Every row gives one point. The last column is the point's height on a tilted bowl or saddle (a function of degree 2), plus a little noise. Count its main directions that bend up, bend down and stay straight.
(in the rows, 128 means zero)

Points (16 x 4):
[[148 151 163  96]
 [115 108 167 115]
 [127  88 119 104]
 [180 142 115  93]
 [122 170  92  97]
 [159 111 140  94]
 [106 175 105 103]
 [ 87 106 139 148]
 [148  98 147  92]
 [120 139 138 128]
 [ 79  79 110 136]
 [100 158 156 119]
 [122  96 148 114]
 [164  90 118  71]
 [156 151  97  99]
 [126 113 102 115]]
Directions: 0 up, 2 down, 1 straight

Points (18 x 4):
[[124 148 147 140]
 [157 159 180 139]
 [ 94 127 108 154]
 [106 164 152 149]
 [ 66 121 107 181]
 [122 128 149 147]
 [110 128 135 148]
 [120 149  95 142]
 [129 134 108 138]
 [150  91  91 148]
 [154  90 137 149]
 [ 89 133 124 161]
 [181  80 140 162]
 [160 154 111 137]
 [ 61 147 123 188]
 [133 106 115 141]
 [154 110 148 144]
 [136 123 183 161]]
Directions: 2 up, 0 down, 1 straight

Points (23 x 5):
[[118 131  75 126 140]
 [ 77 153 158 109 114]
 [135  96 101 124 150]
 [ 73  90 150  97 134]
 [181 131 105 179  86]
 [126 166 183 136 186]
 [158  84  97 187 169]
 [136 152 117 160 138]
 [132 126 115 133 129]
 [113 139 143  78 110]
 [ 80 152 136 127 124]
 [115 120 130 110 125]
 [145  99 131  83 148]
 [ 99 111 172 122 174]
 [114 113 128 116 133]
 [153 137  74 142 130]
 [103 137 147 125 136]
 [175 141  89 146 100]
 [124  97 169 100 175]
 [138 135 127 131 125]
 [140  97 140 173 180]
 [105 100 121 120 146]
 [ 80 150  99 115 104]]
Directions: 3 up, 1 down, 0 straight

Points (27 x 5):
[[118 147 138 164 121]
 [ 86 109 140 135 116]
 [124 117 139 134 132]
 [ 89 104 119 138 129]
 [112 175 113 150 108]
 [121 151 118  80  80]
 [135 153 143 155 123]
 [122 118 183 173 109]
 [114 142  99 150 130]
 [ 96  97 105  94 118]
 [112 121 125  99 112]
 [128  88 111 156 159]
 [132 158  97  91  87]
 [ 82 170 130 113  81]
 [128 106  60 124 145]
 [133 159 143 107  98]
 [ 52 111 100 136 104]
 [122 118 126 171 139]
 [143  86 171 153 128]
 [ 93 111 167 132 104]
 [120 110 167 135 118]
 [107 162 156 106  88]
 [106 117 139  74  85]
 [126  98 128 131 141]
 [124 139  93 114 118]
 [163  84  77 159 168]
 [125 140 146  65  65]]
Directions: 0 up, 3 down, 1 straight

Points (25 x 5):
[[128 135 143 123 124]
 [172 141 151 173 158]
 [138 120 182 124 146]
 [176 165 139 139 127]
 [145 111 124 112 128]
 [124  89 147 157 168]
 [105 183 138 143 130]
 [128 126 100 104 130]
 [155 174 151 130 130]
 [116  78 146 118 141]
 [138 138 136 144 130]
 [150 148 117 141 126]
 [170 114  92 138 154]
 [149 148 170 143 146]
 [126 160 102 132 124]
 [104 114 124 142 135]
 [145 154 200 176 206]
 [141  78 168 112 146]
 [140 117 203 140 181]
 [111 117 100 116 131]
 [153 165 119  85 125]
 [120 114 194 167 200]
 [169 151 116 174 141]
 [140 106 167 115 137]
 [123 123 144 114 122]]
Directions: 2 up, 0 down, 2 straight

Points (43 x 7):
[[139  95 136 116 108 128 126]
 [134 135 100 180 149 103  85]
 [ 88 171 107  97 127 164 100]
 [158 118 159 112  85 108 116]
 [125 134 136  92 150  66  77]
 [135 129 102 138  83 135 116]
 [178 127 135 144 163 119 102]
 [ 91 132 137 126 111 141 114]
 [177 161 133  99 121 115 100]
 [155  82 127 130 105 173 127]
 [107 159 100 118 133 133 105]
 [142  99 115  96 155 113 114]
 [110 108 102  90 146 163 129]
 [117 160 115 111 111 123 106]
 [156 118 132 155  86 137 122]
 [132 162 146 104  89 153 112]
 [124  63 140 130 152 132 107]
 [ 46  70  99 135  66  91  35]
 [104 122 135 139 125 104 107]
 [152  90 162 166 157 107 100]
 [128  99 109 117 113  60  83]
 [ 80  74  83 117  66 106  67]
 [138  98 156 146 160 150 110]
 [140 112 131 160 146 111 107]
 [146 149 137 153 162 151  99]
 [110 124 129 134 167 161 106]
 [120 133 149  63 136 133 106]
 [133  96 111 121 129 134 125]
 [177 115 121 128 127 160 126]
 [113 121 174 131  85 129 118]
 [110 107  80 117 118 131 116]
 [165 145  62 116 151 153 110]
 [120  75 139 133 105  95 103]
 [133 146  70 135 121 199 113]
 [174 168 147 170 103 122 105]
 [132  72 177 134 127 152 117]
 [114 114 102 139 167 149 107]
 [131  85 136 109 117 132 125]
 [107  94 157 116 123 117 114]
 [121  80  76 137 154  98  88]
 [142 118  91 101 116 138 126]
 [168 145  94 130 128 100 100]
 [152 123 127  98 151 156 124]]
Directions: 0 up, 5 down, 1 straight

Points (47 x 7):
[[135 113 124 155  87 150 153]
 [126 107 103 156  73  96 177]
 [135 148 105 155  96 141 154]
 [152 139 106  82 129 112 126]
 [ 40 116 144  84 129 136 188]
 [107  66  83 113 121 160 165]
 [127 130  92  98 107 134 143]
 [168 145  51 121 128 171 180]
 [148  95 146 111 135  87 145]
 [113 120 128 113  85 105 156]
 [118  83 190 121 132 129 161]
 [119 106 127 118 147 147 139]
 [149 170 191 107  82  88 158]
 [123 113 157 132  92 151 157]
 [133 128  86 144  73 113 167]
 [129  86 129 137 165 150 140]
 [147 118 142 127 106 141 143]
 [136 154 156 111 134 106 121]
 [114  86 122 182  91  71 196]
 [145 122 101 122 127 101 134]
 [103 146 116 104 135  84 116]
 [ 83 137 134 123 138  75 142]
 [ 98 169 145 129 181 117 126]
 [118 113 126 117  97 149 151]
 [ 93 129 150 166 173 127 165]
 [205 107 127 144 105 132 158]
 [ 86 142 152 125 105 150 161]
 [157  92 119 123 115 146 143]
 [ 76 171 180 141 116  98 170]
 [163 117 141 111 116  88 142]
 [ 92 152  66 146 139 103 149]
 [126 143 139 133 158  78 128]
 [129 141 111 138 202 154 155]
 [118 158  92  82 140 125 113]
 [102 152 108  96  82 115 142]
 [138 150 158 132 100 132 146]
 [150  92 163 133  99 128 150]
 [ 84  86 125 144 164  87 167]
 [118 144 119 106 151 130 122]
 [ 91 156 107 151 130 128 147]
 [109 130 126  91 108 142 146]
 [115  99 101 120 127 110 144]
 [124 125 141 165 168 159 153]
 [110 156 145 138 146  86 130]
 [156 128 174  97 155 105 141]
 [109 134 125 107 138 112 126]
 [ 88 153 146 147 167 161 161]]
Directions: 5 up, 1 down, 0 straight
